Each row is a point. Each copy is the shape, with its points in the same order, turned, moved and blurred by noise. Say if it was mirrored as well.

Shape, 8 rows:
[[ -5  12 -19]
 [ 23   9 -12]
 [-11 -24  58]
 [ -3  18  12]
 [  1  11 -19]
 [ -6 -10  13]
 [ -6   0   0]
 [ -5  13 -12]]
Copy 1 (8 x 3):
[[ 28 -13 -24]
 [ 27   6   2]
 [-56  10 -11]
 [  6   9 -27]
 [ 28 -12 -18]
 [-10  -9 -12]
 [  6  -9 -18]
 [ 20  -8 -23]]
Copy 1 is: only turned
Copy 2:
[[  5  -3 -25]
 [ 29  -2 -16]
 [-11  -3  60]
 [ -2 -21   1]
 [  8  -3 -27]
 [  3   2  14]
 [  1   0  -3]
 [  2  -1 -15]]
Copy 2 is: mirrored

Shape (12 x 6):
[[ 14   1  32  24 -10  14]
 [  1  10   3 -16   7  18]
 [ -8   4   2 -15  29  -5]
 [-41   3  35 -17  23 -21]
 [-19  26 -28   3 -13 -40]
 [ 29  34   4   8 -27 -45]
 [ 25   7 -14   1  -6 -20]
 [ 15  -9  -3  -4   4 -14]
 [ 12  -3   0  -4  -1   9]
 [-15 -15  56 -22  -1 -10]
 [  4  -3  11   5   3  24]
 [  9  11  18   6   1 -18]]
Copy 1:
[[-22 -31   5  -1  -4  12]
 [  2   3  14  15  -8 -19]
 [  8  14  -3  23  15 -15]
 [ 17   5   5   6  55 -24]
 [  2  56   0 -18   7   9]
 [-50  34 -11 -32  -1  -2]
 [-15  24 -17  -6 -17  -4]
 [  0  10 -20   0  -8 -10]
 [  1  -3  -2   5 -14  -6]
 [  2 -29   2 -14  36 -35]
 [  2 -17  11  14 -11  -2]
 [-19   3  -4  -3  14  -5]]
Copy 1 is: only turned
Copy 2 (12 x 6):
[[ 15 -26  -2 -30  -7   3]
 [  6  12  -6   1 -15 -17]
 [-24  18  -8   1  -1 -16]
 [-53   4 -26  -1 -20  13]
 [  1  29 -60  -5  30   5]
 [ 17 -26 -56  -1  39  -7]
 [ 15   1 -20   1  34 -11]
 [ -1   3  -3   4  23  -3]
 [ 12   4   0  -3   3  -8]
 [-30 -27  -6  12 -24  24]
 [ 10   2   6 -16 -13  -5]
 [ -6 -15 -22 -11  12  -5]]
Copy 2 is: mirrored
Copy 3 (12 x 6):
[[ 10  22   1 -18  40  29]
 [ 10  -9  -8   5  19  -1]
 [ 16 -12   8  -7  20 -26]
 [ 13 -32  50  -8  34 -19]
 [-11  -7  27 -36 -31  -7]
 [ 35  11  20 -50 -26  27]
 [ 17  25   1 -21 -12   0]
 [ 14  20  12  -8   8 -13]
 [ 10  14  -2   4  13   0]
 [ 29  -5  45  10  45   5]
 [  2  12  -9   2  33  10]
 [ 20   9  17 -27  14   6]]
Copy 3 is: only turned

Shape:
[[-12 -43  24   9  -5  11 -11 -16]
 [ -7 -15   8  -6   0   6   4   3]
 [-12 -12 -13  35 -33  19 -26   3]
 [ 38  49 -35 -14  21 -39  16 -18]
 [-32  12  15  39 -13 -10 -19  15]
 [ -5  -5 -16   7  16  -6  26  -6]
 [-15 -14   6   1  11 -24 -22   3]
 [  8  -6  19  14  12  22 -17  -5]
 [ -5  21 -20   2   0 -17  -9  36]
 [-25  -9   7 -15  17  12  -4 -25]
 [ -4  19 -28  -5  34 -11  -6 -23]
 [-19  -2  12  14 -38  11 -15   5]]
Copy 1 (12 x 8):
[[ 28 -26 -19 -19 -10 -16   2  37]
 [  9 -14 -13 -15   1 -18   8   3]
 [ 60  14  -8  -4 -21   7  18  13]
 [-50  30  35 -11 -14  13 -23 -33]
 [ 48  -5  36 -12   1 -10  30   8]
 [ -1  -3   0 -25  22   9  -7  -5]
 [ 23 -16  22  -8  -8 -27 -11   2]
 [ 11  15  -3 -12  -7 -26  14  33]
 [ 18  16  23  -4   2 -21   8 -41]
 [ -3 -25  -3  10  11 -11   2  26]
 [-17  13  20   9  15   1 -23   1]
 [ 40  -7  -3  -1 -23  -4  35   4]]
Copy 1 is: only turned
Copy 2 (12 x 8):
[[ -6   7 -18  31  13  31   6  -6]
 [  0  -2  -3   3   1   2   3  -3]
 [-10  -5  20  14  50  16  19  26]
 [ -4  26  10 -39 -30 -45 -32  56]
 [-37  -4  19  11  48  -7 -15  -2]
 [ -7   1  23  -6 -21   5 -17  11]
 [-23  29  -4  -6  14   5  -7  -7]
 [-23 -15 -24   4  12  10   2  18]
 [-20   6  26 -30  16 -31   7   4]
 [  8   0 -14  -8   4  25 -24  -4]
 [ -9  12   3 -41  -7   9 -31  26]
 [  1  -6   9  21  46  -4   4   5]]
Copy 2 is: mirrored

Shape:
[[ 15  10   7  33   9  23   9   0  -7  10  10]
 [ 10  34  -9   4  37  18  -2   3 -10  -1   5]
 [-17   4  16  20  -8   4  38  13   8  -6  -5]
 [ -7  -3   4 -11 -26 -26   7  10   1  12  29]
 [ -5  -8  14  19   5  10 -31 -13  18  -5  12]
 [-13  -5 -33  11 -24  14   1  18  21  10 -32]
 [ 12 -16  32 -17  -8  15 -11  -1 -27 -16  13]
 [ -8  35  18 -23 -36 -29  -2  12 -22 -45   1]
 [ -3   3  12   1 -16 -36 -31 -18   3 -15  19]
 [  9  21  16 -34  -3  29 -39 -19  10  25 -21]
 [-20  22 -33  -5 -31   0  11 -11  -2   2  -7]
 [ -8   8 -12  29   4  -1 -33   4 -18  30  -4]
 [-24  12  20  16  12  18 -31  19 -14   7  18]
 [ 30   2  10 -40  18   3  12  -7   9   0  17]
 [ -9  10   6   2 -35  -2  10  20  19 -29  20]
 [ 26   4  -8   2 -20 -19 -52 -29   5  13  -1]]
Copy 1, 16 rows:
[[-14  -4  24  14 -18   2  -6  -1  26   3  -9]
 [-32 -25  -7   9   2  13 -10 -14  32  10   6]
 [ -4  26   2 -13 -17  14   5  27  31 -14   0]
 [  6   6   6 -41   5  -1  11   0 -18 -14  -5]
 [ 20  -5   1   5 -25  22 -14  -9  -4  24  -4]
 [-35   6  -7 -11 -41  30  24  33 -12  13  -5]
 [  7 -14  13  -8  -7   9 -46  10 -12 -20  14]
 [ 11 -33 -20 -60  11  -4 -20  43  10  -6  14]
 [ 39 -26 -10 -22   3   4   0   6 -17  13  -6]
 [-22 -34  -7 -13 -12  54 -40  -6 -15   9 -37]
 [-18 -29  -6 -35 -27  25  31  17   4 -10  -2]
 [-14 -20  33   3   1  27  14   5  -5  35  -3]
 [ -3  -1  27 -16  -2  27 -22  -8  12  33  16]
 [-17  -9 -28  -3   5   5 -27 -21  -6 -32 -11]
 [  6  10 -14 -47 -31 -11  -4  19   6   1   6]
 [ 12 -48  -1  -1  -9  11   0   2 -38  23 -33]]
Copy 1 is: only turned
Copy 2, 16 rows:
[[  7 -35  -4  17  11   4 -16  -2  15  28  -9]
 [ 14   9   5  12   3 -11  -6  15  18  33 -15]
 [ 10 -19 -30  17   3 -18   0 -19  -5 -11  15]
 [-14  -5  11 -32   4 -19   3 -25   5  -7  20]
 [ 33 -28  20 -11   1  17  -6   3 -19  17   5]
 [-24  -6  -4  26  -8   4  -2  12 -22  12  46]
 [ 17 -10  21  -8   0  29  16  -3  27 -26  -6]
 [ 22  33   2 -20  -4 -14  -9  -2  34 -38  31]
 [ 26  -2  33 -40   2  -2 -29  -1 -10 -16  12]
 [ 17  24  56  23  10  38  -1 -20  -1  25  13]
 [-12   4  22  17   2 -30  -5   9   5   3  45]
 [ -9 -11  23   2 -34   6 -31   0  -1  34   4]
 [ 29  -8  10 -14 -35  11   3 -13  10  33  -1]
 [  7  12  20  -3  47   6  21  -1   4   3 -21]
 [ 16  -8 -15 -19  15 -11   6   0   7 -11  46]
 [  3  -3  57 -19   9  22 -43   9 -11  15  17]]
Copy 2 is: mirrored
Copy 3 (16 x 11):
[[-30 -14   6   6  -8  -7 -21   9 -10  -2  14]
 [-11  -9 -14  17  -4   3   9  34 -20  -7  12]
 [ -4  18   3 -14  -4 -39 -16  -9  -5   0   0]
 [ 38 -12  25   0 -15 -11 -21  -8  -3  -5 -25]
 [-14 -25  32 -19  -4  -2   8  21  15   5  -3]
 [-15  -1  -5  16  21 -26   7 -17  29  -5 -34]
 [ -4 -22  18 -31 -26  17   9 -15 -29 -15 -11]
 [ 30   8  -2 -35  -5  -4  -4  12 -48   1 -58]
 [ 26 -16  37 -25   1  17  -5  22  -4  16 -30]
 [  4 -55 -31 -27   3  18  18  11  19 -18  -9]
 [  9   6 -20  11 -10  -6  -7   1  16  15 -43]
 [ -9 -43   8  21  12  -4   1   5  -4  30  -6]
 [ -9 -45  16  -5 -16 -27  17  17 -21  11  -1]
 [ 24  -3   2 -10 -17  23   2  10  -5 -44  12]
 [  6   9  22 -18 -15 -29 -14  10  -7 -18 -45]
 [  6 -42  21  -7  20  42  -9  17  18   9 -31]]
Copy 3 is: mirrored

Shape (17 x 12):
[[  4  26  -9   6 -13  -7  10  10 -12   3  -3   8]
 [ 13   2  -1 -21 -41  -5   5   7  -3   3   6   5]
 [ 10   6  -7   2 -16   2   6   0   6   5   8  16]
 [ 12  13  -8   8   2  42   0   2 -19  -1   0  -8]
 [-16   3 -10 -20  -8  31  10  -4   6  -7   5  -2]
 [  9   0  10   5 -13   9  13   8  -8  -7   1   9]
 [ 12   1  -8  -5   4  -1  10   4 -21   4   5  -2]
 [-60   3   7 -13   0  -7   8   3  -1   4   6  12]
 [ 12  10 -10   1  -2   1   0 -14  -1 -16   1  -1]
 [-17  -2 -12   5  -2  -3   5  14   9  -3   3  12]
 [  7  -1  -9   6 -11  -7 -14   3  -3 -14  -6  12]
 [ 14   6  14   1  -4  -3   0   4  -5   2   6 -25]
 [ 14   5   4   5   5  49   5   1   6   2 -32  15]
 [  1  11  -4 -11  -1  -7   6  13   0 -13   6   7]
 [  6   6  14   6   4  10 -28   1   5 -20   1   8]
 [  1   9  -5  -8   1  -7  -4   8   5   1   1  -1]
 [ 13   0   6 -11  -1  -6  -7   0   7   1  10  12]]
Copy 1:
[[-26  19  -5  -1   1   0   4   0  -9  11 -10   0]
 [-16  11  11  -8 -13  23  -6  -9  19  11 -11  15]
 [-14  -2  -2 -12 -10  11   3  -8  -7   0 -10   3]
 [  1  -9 -20  -1  13 -19  -4  -6   6  17 -33 -11]
 [-11 -21  -7 -21  -1  -4  -6  16  23   3 -12  -9]
 [  1  10  -3 -13   9   4  -4  -6   1   0 -10   7]
 [-15   3   3   1  12  -9   8 -17   9   4  -3  -4]
 [-19   2  31 -33   0 -13   2  39   3  -4  14 -18]
 [-12 -13 -13   0   5   1  -5  -7  -4  16   7   5]
 [-12   4  -1 -23 -14 -11   5   4  -3  -6   7  -6]
 [ -1   4  -4 -10 -12  -4   4  -9  -6  18  10  11]
 [ -1   7   3  19   4  -1 -21  -8   6   2  -1  -6]
 [ 27  -7 -37 -10   6   6  18  10   1   9 -25 -14]
 [-16   3  -2  -3  -2  -6   3   5   7  -2   5  13]
 [ 20 -11  -4   2  -8 -15  -6   7 -14  14   2  16]
 [-12  -1   1   5 -10  -4   3   3   3   2   6  -1]
 [ -1 -10   8   3  -7   6   7  -6  -2  -4   2  11]]
Copy 1 is: mirrored
Copy 2:
[[-22   2  -7  -5   4  -8 -16  -9  21  -3  13   0]
 [-20  -4 -19 -20  32  -1  -1 -20  -4  -3   0 -12]
 [-15   1  -3 -11   0  -5  -4 -20   1   7  -5  -2]
 [ -8 -23  -6 -14  -7   2  -7  23  22  24  -6   2]
 [ -8   1 -20   3   3   7   2  12 -13  27   1  -2]
 [-10 -12   0  -2  10  -2 -20  -8   7   9  -8 -13]
 [-25  -8   6 -14   3 -11 -13  13   1  -1   3  -9]
 [-23  13  -7  30  -7  30 -18  -3 -28   2  31  -6]
 [  5   2  -3 -10  -4 -12   1   4   7  -3   0 -11]
 [-22  14   6  14  -2   9  -5  -7   0   4  -1  -3]
 [ -5   8   2  -9   3   8  -5  -5  11 -16 -11 -10]
 [ -5 -24  13  -4  17  -7   3   3   7  -2  15 -10]
 [ 11 -14  -5  -2  -1   3 -23   9   9  25 -28  30]
 [-11  15   5  -4  12  -2 -11  -1   2   6   9 -12]
 [ 21  -1  16 -10  -1  21  -6  -1  11   1  -4 -10]
 [-10   7   9  -5   9   1   0   1   0  -2  10   2]
 [ -3   2  14 -19   7   1  -5 -11 -10   1   1  -7]]
Copy 2 is: only turned
Copy 3 (17 x 12):
[[ -7 -19  17   1 -11   7   2   5   6   9   2   0]
 [ -6 -17  -5 -20  -9  35  12 -14  -5   6 -15 -16]
 [ -3 -11   8 -11   0  17  12   2 -14   0  -4  -3]
 [  2 -24   2   2  -9 -18   1   2 -17  -1 -30  25]
 [ -2 -20 -24  -7  -4   5  -1  13  -8 -22 -21   2]
 [  8  -9   2 -14  -4   5  16   3   0   9 -15  -3]
 [  8  -4   0   6 -13  15  -7   3  -5  13 -12  11]
 [-17   5 -20  18  -6  17  13  23  35 -28   3   2]
 [  4  -4  16  -5  -6   3 -13   4 -19  -5 -13  -6]
 [ -8   3 -10  -6  -1   5  13  15   1  -2  11   3]
 [ -8  11   9 -16 -17   0   2  -1 -10   3  -4  -6]
 [  8  -5  -5  14   3  -1  -6 -19  -4  12 -13 -10]
 [ 28 -22   1 -26  -9 -29   8  -6 -11 -24  -7  24]
 [ -1  -8  -6   3 -16   9   4   9  -9   5   1 -15]
 [  3  11   7   4 -20 -20  14  -6 -19 -15 -11 -14]
 [ -2  -5  -5   4  -7   9  -2  -5  -6  -2   8  -6]
 [ 11   5   5   2 -10  16  10 -10 -19  -5   2  -8]]
Copy 3 is: mirrored
Copy 4, 17 rows:
[[  2   5  -6   3  14  11  11  13  20   6 -10  13]
 [-13  -4  13 -16  11  11  15 -11  30 -16  -3   4]
 [  5   1   6 -14  14   6   5   1  16   6   8   1]
 [ 14 -14 -18 -18  12  -7  24  20 -16 -13  -7   2]
 [ 11  -8  12  -7  -5  15  22   4 -13 -14   2 -17]
 [ -2   8   6  -7  16  -9  20   4   4  -5   5   8]
 [  0  -3 -12  -1  16   3  12 -12  -5  -1  -7  14]
 [  2  -5  44  28 -15  11  11   2 -10  22 -16  -9]
 [ -7   8 -17 -13   1   7   6   3  -1   3   6  -6]
 [  6  -7  13  12  -1   6   9   5   4  13  15   6]
 [-22  -5  -5  -5   8   2   5   7   9   9  14   3]
 [ -3   7  -8  -6  -3 -15  -4  -4   2 -18 -10  16]
 [ 13  -4  -2  -8  37  -6   9  36 -16 -19  16 -19]
 [ -6   7   7  -1   2  18   9   2   0   0   7  14]
 [-21   1   3 -20  -2  -8  -4  23 -15   3  12   6]
 [ -4  -3   2  -1   1  12  -6   1   2  -3   3   8]
 [ -9   2   9 -17  10   7  -9  -7  -2   3   8   8]]
Copy 4 is: mirrored

Shape, 18 rows:
[[ -2  21 -19  15 -14   3  -2  11   5  -4 -16  -6]
 [ -5   8  47 -11  41  18  -6 -51 -13  -3  14  -1]
 [-28  19   7   7  -6 -22   8 -16  11  -3   6  -4]
 [-23  12  11  15  -6  10 -10   8 -11  31 -24   7]
 [ -9  15 -19  -3   3  -8 -10   5  -6  -2 -35  -8]
 [-14  13   4 -12 -13  10 -12  14   3   4   8  10]
 [ 13  17 -17  -7  -5  13  11 -43   2  10 -36  -5]
 [-14 -15 -12  11 -13  12  -4   0  -9  -2   1   7]
 [  4  19 -11   6 -12  -4  -7  14  -1  12 -13  -6]
 [  5 -23 -13 -10  25 -10 -10 -38   5  -1  -7  10]
 [ -4   4 -20 -32 -18  -3  -3  14 -37   0  11  -6]
 [-23  21  -9   6  -2  12  -1  11   2   7  15  -6]
 [-13   0 -13  11 -12  16  -1  11   8   2 -51  -4]
 [-12  -2   4  15 -13  -1   0  15   2  -5   3  14]
 [-19 -10  -9 -11   2  17  15  10   3  15  -5  34]
 [-25 -60   0  10  23  15  29  12   6  19   6   2]
 [ -5   1  16   7 -12  11  10  10   4  12  -7  -5]
 [-20  21 -13  12   9 -17  29  11 -11  -1  10   6]]
Copy 1, 18 rows:
[[-19  23   2   1 -22  -3 -12   0  14   7 -30   4]
 [ 35 -32 -26   9   3 -32  -6  12  -4  -7  37  15]
 [ 14 -13   6  -6 -18 -15   0   5   0 -16 -31  24]
 [-13  26  -1  -3  -8  -3 -25  21  27 -11   1  32]
 [-19  12   0  -3 -21   9 -31   9  -6  -4 -17  -2]
 [  3  19  22  11  -9   5   1   0   9 -10  -1   5]
 [-15  -8 -36   1 -25 -12 -33 -32  10 -23 -10   6]
 [-25   7   6 -17  -8   0  11  -8  13   5  -3  14]
 [-13  27   1  -2 -14  -3 -16   5   9  -8 -22  -6]
 [  2 -23 -12 -29   6  -9 -18 -14 -20  -7  -2  -4]
 [-20  21   4  -2 -27  28  20  10  -8 -31   8 -15]
 [  9   9   8   5 -17  13   7  14  25   0 -16   9]
 [-43  10   5   6 -10  12 -36  -5  11   9 -19  23]
 [-11  19  15  -3   2  -7  10   2   1   7 -16  18]
 [  4  21   3 -13   5  22   1 -19  -1  -2   5  32]
 [-19  -7 -18 -18  45  31  22   2   7  17 -10  40]
 [-12  13  -3  17   6  -9  -2   6  12  -7 -14  20]
 [ 14  19 -15  -7 -24   9  19  14  -3  -1 -34  24]]
Copy 1 is: only turned
Copy 2, 18 rows:
[[ -5   7  14 -11 -11   3  -2 -23   2  11 -10 -14]
 [  5 -30 -25  28  25  24   8  23 -59 -11  11   7]
 [-12  17  -7  -7  26  21   7   2  -1  10  -7  -3]
 [  2   1  27 -13   7  15   4 -28 -12 -17  15  14]
 [  4  -4  -5 -14  -2   8 -13 -38  -3   0 -17   0]
 [ -5  -2   2 -19  -7   0  -5   9   2  -4  12   7]
 [-24 -15 -12  21  11 -12   9 -40 -13 -13 -12 -19]
 [  5  20   0  10 -16   4  -1 -13  -2   2  18   6]
 [  6   1  14 -16  -1   0  -2 -18   4  -4  -7 -13]
 [  5  15 -28  36   9  -6 -18  -7 -22 -17 -17   5]
 [ 26  -8 -28 -17  -5 -10 -10 -11  23  -2  24 -12]
 [ -2  13   3 -26  -1   2   1  -1 -14  10  14  -7]
 [ -9   3  16  -6 -20   1   7 -49  -4   0 -14  18]
 [  4  14  17   0  -6   9  -4   3   6  12   5  11]
 [ -4  10   7   3   6 -28 -10  -9  -5   2  19  34]
 [ 33  45  -2  19   1 -26  23  -8 -25   9  13  47]
 [  6   0  17  -3  -1   1  23  -5  -4   1   2  10]
 [ 12  16   2 -11  31   2  -7 -11   0  36   8  -5]]
Copy 2 is: only turned
Copy 3:
[[ 26   4   3   2 -16  22 -12   2   5 -22  -8   0]
 [-31  21   3  14  30 -30 -21  -5   3  44 -31  -1]
 [ 12 -19   2 -14   1   1 -18  25  -7   4 -23  14]
 [ -6   5  -5   1 -29  36 -15  -6  -8  16 -19  -1]
 [ 14   8  -1  23 -21  20 -12  18  16  -9   4   5]
 [ -7  -9  -8   6 -24   0 -10  -7 -13 -12 -13 -11]
 [ 16  40  27  29  -1  13  -5  13 -12  10  -3  19]
 [  0   9  -8 -10 -17  12   2 -15   8 -19 -14  17]
 [ 21   5 -10   4 -21  24  -6   0  -6 -11  -4  -7]
 [ -3   9  -4   8  11  -6   6  -3  10  19  15  39]
 [  4  21 -39   5 -28 -15  18  21   1 -21 -16  -2]
 [  1  -6 -14   1  -5  12 -19  -3 -11 -26 -25  -2]
 [  1   3  19  18 -28  43  -4   1  10 -13  -1   8]
 [  0 -10  -2 -23 -20   9  -5 -11   3  -9  -7  -3]
 [-27   9  -9 -12 -24  15  -8  -1 -16 -12  10  21]
 [-51  -5 -13 -26  13  36  28 -13  10  -7  -2  29]
 [ -9   2  10  -3  -9  17   7  -4 -10  -3 -15 -11]
 [  4   3 -22 -32   0  18 -24  22   1 -21  -5   2]]
Copy 3 is: only turned
Copy 4:
[[ -6  23  -1  -2 -23 -12   4  12   2 -14  -5 -15]
 [ 12 -26 -38 -37  54 -29  -4 -21   1  16  -9 -19]
 [ -2  -3 -30   9   3 -18  -1   3 -20 -21   8   2]
 [ -8  10  -8  18   8  -1   7  14  -1   6 -39 -16]
 [-17   6   0   1 -25 -17   5   8  -3  17  -2 -14]
 [ 11 -15  -2  -6  -7  -3   9  15   4 -20 -17 -11]
 [-12  25  -7 -28  -7 -36 -21  -3   2  18 -15  16]
 [ 20  12  -2  -8  -5  16   7   6 -10   1  -8  -7]
 [ -1  13   2   8 -16 -17  -1  18  12  -7  -7 -15]
 [ 11  -3 -13 -23  10 -12   8  -5   5  33  20  22]
 [ 36 -21  18   1 -28 -12 -16  12  -8   4  -6 -19]
 [ 18   2 -22   4 -17  -9  11   1   2 -20 -16 -19]
 [-33  23   1  -5 -24  12   3   4   1   9 -21  -7]
 [  6   7   3   2   3  11  12   6  -4 -21  -1  -9]
 [ 13  -6  11   2  -4   8  19 -17   3  -5 -26  16]
 [ 23   2 -17  14   6  52   5 -43  15  14  -5   9]
 [ -3   6  -6   3   5   8 -11  -2  11 -15 -16 -11]
 [ 15   7  -6  26 -10 -21   9 -22 -14 -19   4 -13]]
Copy 4 is: mirrored

Shape:
[[ -3  14 -14  -2  -6  26 -19 -17  19  -1 -16  15]
 [ 24  23  -8  -1  -1  22  -7  13 -13   4 -19  11]
 [ 10  23  12  -2  -9  20   0 -15 -23  -2  25   3]
 [ -4   9   6  27 -15 -17  11  20  -2 -19  23  15]
 [-11  15 -20 -13  13  -9  14  20  -8  12   1  -9]
 [ 16  10  -2  -5 -14  -5   7 -11  11  -9 -25 -21]
 [ 22  26  -6 -10  -3 -18   2 -11  11  28 -19  -7]
 [ 30  -2 -18  14   3  -5 -13  -4  27   9   8 -23]
 [ -4 -11  19 -23  -9 -22  18  10  21  19 -10   6]
 [ -9  -7   1   1  15 -14  -9 -12   4 -24   4  -5]
 [ -8  -6   9  22   1  -3 -10  -4   4   7   5 -13]
 [ 12 -15  19  21   5   7  22  31 -18  15   6  -6]
 [ -5   1  30 -17  -9 -11   4  17 -21 -11  15  15]
 [  9   8  11 -10  -8   2 -26  16  13  -2   0 -16]
 [ 17   9 -15  10   3   5   7  12  -4  22  24 -15]
 [ -6  38  14 -25  27  28  -5 -13  20  19  16   6]]
Copy 1:
[[ 17  -1   6 -33  -2   7  25   4  25  -1   5 -11]
 [  1  13  37 -18   3   4  -8  13   4 -11   2  -4]
 [  2  -4  16 -16 -13   2  -7 -13 -15  22  15   4]
 [-22  -7  -5   8 -11 -30  -9 -28  -4 -19   8  -7]
 [ -5  31 -16  -3  21   7 -18   3  -3 -11  24   3]
 [ -7  24  -1  -7  -2   1  16   8  10   9 -24  10]
 [  2  38  -3 -31   7 -16 -13  14  17  12 -12   5]
 [  9  17  -7 -25  24  -1  -1 -30   6   1 -34   2]
 [ 14  17 -17   9  25 -41   6  14   9   3   3  14]
 [ 19   9 -26  10 -17   1   4 -17   1  -5  -9  -4]
 [  4 -14 -16  -3   7  -1  -8 -13  14   4 -11  12]
 [  2  -6  17  27  23  -5 -25 -19   0  -7  -1  18]
 [ 10  -5  -3  22 -12 -27  -9   8 -21   2  19  -3]
 [  8  -4  -8 -17   9  -4   1  12 -12  -3 -23   3]
 [ -3  15   5 -18  30  -1 -20 -26  -8   5   1   2]
 [ 34   9  -1 -46  -1  -3   2  -3 -12   2  30  32]]
Copy 1 is: only turned
Copy 2:
[[  9  -3  -6 -27 -31   6  -9   6  -7  -3   5  36]
 [ -3   1  -5  -7  -7  23   1   1 -41   1  -9  24]
 [  1   7 -22 -23  -1  -5  -3   4 -39  23  28   1]
 [ 24   7  -1  12   0  17  -9  33 -18  -4  25 -23]
 [-14  -3  -2  -9  29  21 -18   8   0   0  -1   2]
 [-14 -19  -8  12 -21  10   9   8   4  22  -2  13]
 [ -7   6 -11 -11  -1  19  27   7   9  21 -16  14]
 [-11  -8  30 -20 -23  19  22   7   6  12   5  -6]
 [ 10 -13 -22   6  12  -9  19  11  19 -16 -12  -7]
 [ 11 -19  17   0   3  -5  -6  25   6  11  28  15]
 [ 20  -6  18  -9  -6  -4  -7   9  -1  17   6 -10]
 [ 17 -11  11   9  17   5   1 -15 -32  -1  -3 -30]
 [ 14  -8 -17   6  24 -19   1  28 -29  -3  14  -6]
 [ -4 -23   3 -19 -11  -5   7  32 -17   6 -12  -1]
 [-12   6  11 -23   6  22   3  -5 -16   9   6 -22]
 [ 11 -23 -30 -60  10  15   6  -1  -7   8  11  17]]
Copy 2 is: only turned
